Each row of a before or after table is a point. The points were changed in one or more steps. Then noise was added and the rows were shuffled. The steps act on how far a point lies along the listed directions, d1 being the first. Write out the steps. A step turns or swaps two directions, mirrors them in a line or flattens them onto one, adds a multiple of one to another, or multiplies one. Angles are multiples of 10 degrees, from the lower direction toward the higher: turns from -170 to 170, lines from 10 to 170 but not 90. Use the fewest steps. Two steps may share a direction if one is a turn and the other turns, adds or multiplies; they go together, in the order done. Otherwise the lowest direction goes first.

Directions:
(1): [ 22  53 -15]
(2): [ 22 -24 -50]
(3): [-51  13 -28]
Before (13 x 3):
[[ 18  11  50]
 [ 10  19  45]
 [ 19  29  28]
 [-32  19   0]
 [ 45  34  57]
 [ 14   5  56]
 [ -8 -12   2]
 [ 40  15  53]
 [  3  -5 -10]
 [-62 -28 -25]
 [-23  -9  -6]
 [ -7  -9   0]
 [-33 -24   0]]
After:
[[  8  39  53]
 [ -5  35  80]
 [ 23  29  81]
 [  4  28  85]
 [-21 -10  -4]
 [  8  -8 -19]
 [ 31  51  94]
 [-60 -33 -34]
 [ -8 -11   3]
 [ -8 -10  -2]
 [-34 -24   2]
 [-39  26  15]
 [  0  20  89]]
Steps: multiply d2 by 2

Directions:
(1): [-34  43  29  29 -67   9 -14  -2]
(2): [ -2   6 -31 -13   7  33 -74 -41]
(3): [-13  15 -46 -48 -28  44  43   7]
(4): [ 36 -43   8  25 -22  54 -16  45]
(5): [  3 -16  71 -59  -4  17  -1 -21]
Before, 11 rows:
[[ -5  36  19  16 -21 -16   5 -11]
 [ 12  11 -13  -7  -3   9   6 -13]
 [  4   5 -75  17  32  -9 -11  18]
 [ -9   9  51 -10 -31  13 -26 -20]
 [-16  10  48 -22  -7  14  -4 -10]
 [  4  11  15  -7 -24  -6   0   0]
 [-12  12  37 -11 -12  -6 -25 -36]
 [  0  12 -29  49  -2 -15  16  29]
 [  7   2   7  11  -1  -6 -23 -12]
 [ 14 -14  29 -11   8  -8 -12  -4]
 [  2  -1  51  -4 -21  47 -32   1]]
After:
[[ -18   50   58   40  -87   18  -15    3]
 [  16    7  -21    2    1   13    5   -6]
 [  -9   27   35    1  -54    3   -7   -1]
 [   0   13   -7   30  -10   -9  -25   -7]
 [ -28   26   63   -4  -45   24  -14   -5]
 [ -16   23   35   37  -61   18  -40   -9]
 [ -44   58   59   30  -91   13  -37  -20]
 [ -54   74   40   18  -50    1  -28  -31]
 [  31  -30 -122   16   85  -16   -2   32]
 [ -11   21    4   26  -12  -15   17   12]
 [  18  -19   23  -20   24  -16   -6   -9]]
Steps: multiply d1 by 3; add -1.5 times d2 to d5; multiply d4 by -1

Directions:
(1): [-28   3 -37   5  38  54 -14 -53 -51 -30   3]
(2): [  7 -30  34 -50 -13  11  65 -25 -41  23 -35]
(3): [ -7 -64 -53  42   0 -21  46  32 -11 -26  -7]
Before:
[[-13  -1   1  -7   9  13  -7   4  -5  -4   3]
 [ 18 -18 -11  13 -19 -36  15  29  24   0 -15]
 [  1  -1  -1 -14  -1   7  22 -17 -18   2   0]
 [ -1 -31  18   6 -39 -55  42  53  28  14 -11]
 [  4 -34 -14  35 -21 -39   2  45  32  -3  -4]
 [ 11 -15 -18   9  -4  -9  21  27  10  -2  -2]
 [  9   3  27 -30   4  23   7 -40 -24   6 -11]
 [ -7  16  14 -14 -16   2 -23  -8   8  -2  -6]
 [-14   2   3  -8  -2  25 -20  -5  -1  -2  11]
 [  3  10  22 -33   1  -1  -2 -33 -10   2  -2]]
After (10 x 11):
[[   4   15  -11   12   -2  -10  -11    7   15   -4   18]
 [  -4   49   45  -43  -15   17  -43  -30    9   14   -5]
 [   6  -61  -49   28   -3  -17   61   41   -6  -16  -12]
 [  -7  -91  -21   31  -39  -65   94   70    6   -5  -26]
 [  -5 -120  -50   40  -20  -35   94   41  -26  -19  -39]
 [  12  -72  -39   23  -19  -38   68   34   -6  -13  -33]
 [  16   70   43  -14    3    9  -75  -22   37   11   24]
 [ -12   23   21  -22   -2   33  -34  -16    2    7   13]
 [ -12    6    4   -9    9   13  -14    4   -2   -3    6]
 [   9   66   47  -37    0   -2  -61  -32   27   13   20]]
Steps: mirror d1 and d2 in the line at 160 degrees; multiply d3 by 3

Directions:
(1): [-17  20 -38 -81 -63 -20  24 -56   5 -12 -32   5 -40  -2 -40  12   4 -13]
(2): [ 11 -24  17 -33   0 -19  20  69 -51  -8 -70  42   0 -51  19  29 -16  20]
(3): [-59  21 -35  53   9  10   9   3 -17 -37 -58 -33 -39 -23  31 -50  26 -26]
(4): [ 48  45   8   6  -7 -19  39 -20 -17  -9  24 -47  19 -65  13 -19 -73 -31]
(5): [-14 -48  -1 -50  -5   4  39  15  -2 -24   5 -60  76  15  28  -2  47 -38]
(6): [-82 -24  45   3 -29 -27 -50 -31 -26  17  24  25  37 -50 -10 -18 -11 -20]
Before, 10 rows:
[[ 78 -12 -42 -36   8  34  83  30   9 -27 -40  -7  -8  39  14  48  -2  12]
 [ 28  11 -49 -20  -1  27  46  34   9 -22 -88  23 -62  54  -6  19  37  36]
 [-37   5 -10  30   7  21 -22 -27   9  -9 -19 -18  -3  20   6 -29  14 -28]
 [ 19 -10  10 -43 -10  -9  28  13  -6  -4  -6  11   3   5  -6  34  -6  12]
 [ 17  22 -47  -5  -1  12  19  58 -27 -32 -93  37 -85 -12  29  20  18  50]
 [ 50  -1  28 -60 -24 -25  49   6 -22  13 -25 -24  21 -27  26  12 -17   4]
 [ 12  -6  -3 -57 -23 -30  71   9 -60 -37 -63 -11 -37 -68  16  19 -37  -9]
 [ 28   0   4  36  48   5  38  66 -36 -31 -43 -16   7 -43  72 -18 -14  15]
 [ -6 -37   8  25  36  -9   9  83 -41   8 -39  22  21 -13  40 -12  20   3]
 [  6  11  19  58  20   0 -13  23 -10  24  37 -25   9 -23  19 -24 -12  -4]]
After (10 x 18):
[[ -34   41  -14   69  -16   12  -26  -58   -2    8  -10   56  -76  -24
   -26   -8  -51   11]
 [ -88   -4    5   18  -36    9  -77  -58   26   34   -2   88  -53   55
   -64   -4   38   36]
 [  39    3   29   26   18   -9   13   37  -18   22   43  -38   40  -35
    26   -9  -28   -9]
 [ -30   25  -15   19   -6   -1   11  -17   -1  -17  -20   -7  -40   -2
    -2  -11    3   -4]
 [  28  -26   19  -33    5   13  -18    6   11   19   -1   28   26   39
   -14   34   -2   10]
 [  34   77   -7   29  -16  -14   39  -53   -4    1  -14  -63  -44  -42
    25  -47  -45  -19]
 [  -5   -2  -15   71   42   19  -27    2   33   29   46   -4   -4   68
     4  -34   38    0]
 [ -84    4   -4   19  -39   10  -86  -82   36   22   68   29  -23   38
   -31  -16   41   13]
 [  18   63  -23    9  -26  -12   45 -115   12  -21   59  -82  -45  -25
   -16  -34  -60  -46]
 [  35   46   18   77   33    7  -15  -51   25   12   91  -34   12  -11
    21  -41  -54    1]]
Steps: turn d2 and d3 by 150 degrees; multiply d4 by 2; turn d5 and d6 by -120 degrees

Directions:
(1): [-37 -28  12  61  11 -19   5 -16   8 -31 -24  49  74  24 -76  40  16   1
  37   3  20  46   1   9  16   3  -8   8 -80  42  -7  32]
(2): [ 29 -40 -87  51  21  64   2  -4  40  -5  24  -4 -49 -15  45  52 -18 -45
 -30  17  39   0   5 -12  19 -28 -23  35 -43  13 -31   8]
(3): [ -37  -38   17   -2  -10 -117   38   41   20   27  -15   32  -23   10
   47   25  -32    2   13   31   20  -31   41   -8   33    5  -47    6
   12  -18  -55   -3]
(4): [-21  22   1  -1  25 -29  26 -33  58  14  10 -32 -45 -39 -26   7   0   6
  39  25  14  43 -62  71 -38  -8  62   2  -9 -49 -65  -4]
(5): [-33 -17  39   6  71  64 -16   2 -26  27 -27  57  28 -36  39 -22   2  31
  39  29  21 -81 -41   1  22 -30  11  13 -14 -44  -2  18]
(6): [ -41  -51  -20   53   17   -7   16  -37    6   58   31   22  -20    3
   -6    3   10   23   21  -29 -104   -2   11  -15  -17  -38   31   46
   54   44   12  -14]
Before (9 x 32):
[[ 23  26 -37  -8  28  97 -19 -17  12  -9  20 -25 -20 -20   6   5  19 -19
   -4  24  52   0 -32  20  10 -21  20   3 -32  -7 -18  17]
 [ -4 -66 -11  48  -9 -57  30  34  11  11  -7  44  16  13  19  37  -9  -3
   -4   0 -16 -17  36 -22  22  -2 -45  31 -21  27  -8   2]
 [-10  19   5  22  33  90 -12 -66  -3 -11   7 -21  27   2 -39  -6  35   6
   16 -26 -53  45 -37  15 -48 -17  57   9  -4  28  23   3]
 [  2   4 -11  15  23  12   7 -19   7  38  25 -26 -28 -13   8 -21  -5  19
   19 -18 -39   3 -21   2  -9 -24  24  -2  39   0   7  -7]
 [  6   7   7  -5  -7  56 -24 -17 -36  -8  -6  -4  26  -9 -13 -25  29  -2
  -20 -33 -10  -2  -5  -2 -13   8  18  -7   7   8  55  -1]
 [ 26  29  -8  -2 -45  -2   1 -13 -23 -31  -8 -30  14  38 -46 -13   0  -6
   -5 -34 -17  38   9   4  -2   4  15  -1  25  30   5 -20]
 [ -9  -7 -23  21  -2 -38  33  18  19  -5 -23   6  -1  -5  -1  24 -20   4
   13  34  15   0  13  15   4   4 -27 -10 -16 -20 -24  -2]
 [-41 -13  21 -29   0 -72  35  24  17  22 -17  24  -8  -3  13  17 -18  10
   23  20  24 -23   8   8   9  13 -17  -6  -5 -26 -43   5]
 [-20 -47   8  32  -1 -32  25  33  11   3 -22  49  37  11  18  23  -7   2
   36  30  23 -23  39 -22  34  17 -44   0 -34  28  -6  18]]
After (9 x 32):
[[  7 -29 -63  16 -14  -2  13   7  22  21  37  -9 -51  19  38  35  -3 -29
  -25   9   2  -4  48 -25  30 -21 -31  26  14  42 -27   0]
 [ 20 -10 -45  20  52 119  -7 -29  17   0  13 -18 -35 -23  68  20  -2 -28
  -20  13  10 -18 -20  -8  -8 -36   7  26 -13  -5 -16   2]
 [  9 -12  -1  22  33  46 -10   9 -23  15  -2  14  16  -2  29 -14 -10  12
   10  -7   5 -35  -2 -29  32 -22 -23  -5  -2   7  24  13]
 [-24  19  40 -56 -24 -45  12   8 -21  20  -7   0  11  11 -19 -27   6  26
   10 -23 -38 -11   9  -3 -20  24  11 -21  44  -3  20 -11]
 [ -1 -23 -37  42  10  55  -6 -28  11  -8   4   1   1 -19  -9  23  19 -26
  -14 -13  18  22 -12  12  -6  -8  15  18 -36  14   7  11]
 [-31   6  36 -11  -4 -70  40  -1  34  28  -6  -7  -3 -14 -17 -15   5  29
   64  22 -22  15 -13  37 -27  22  35 -15  21 -12 -23  -8]
 [ -4  20   2 -16 -19 -46  26  20  -4   6 -20 -12  -2  -3  -1 -13 -14  20
    6  17 -20  -8  14  12 -14  14 -12 -24  33 -27   3 -17]
 [-23  -4  57 -11  12 -77  31  21  13  18 -26  19  18 -23  -8 -10   3  32
   40  20   0 -14 -32  41 -13  12  18  -2  -8 -48 -30  -2]
 [ 37  33 -16  -3  -9  51  -9  -5 -12 -45 -22 -22   9   8 -15  -4 -10 -19
   -3   2  55  12 -25  19  15  -6   9   0 -25 -11 -23  -4]]
Steps: turn d1 and d4 by 120 degrees; turn d2 and d3 by 70 degrees; swap d5 and d6
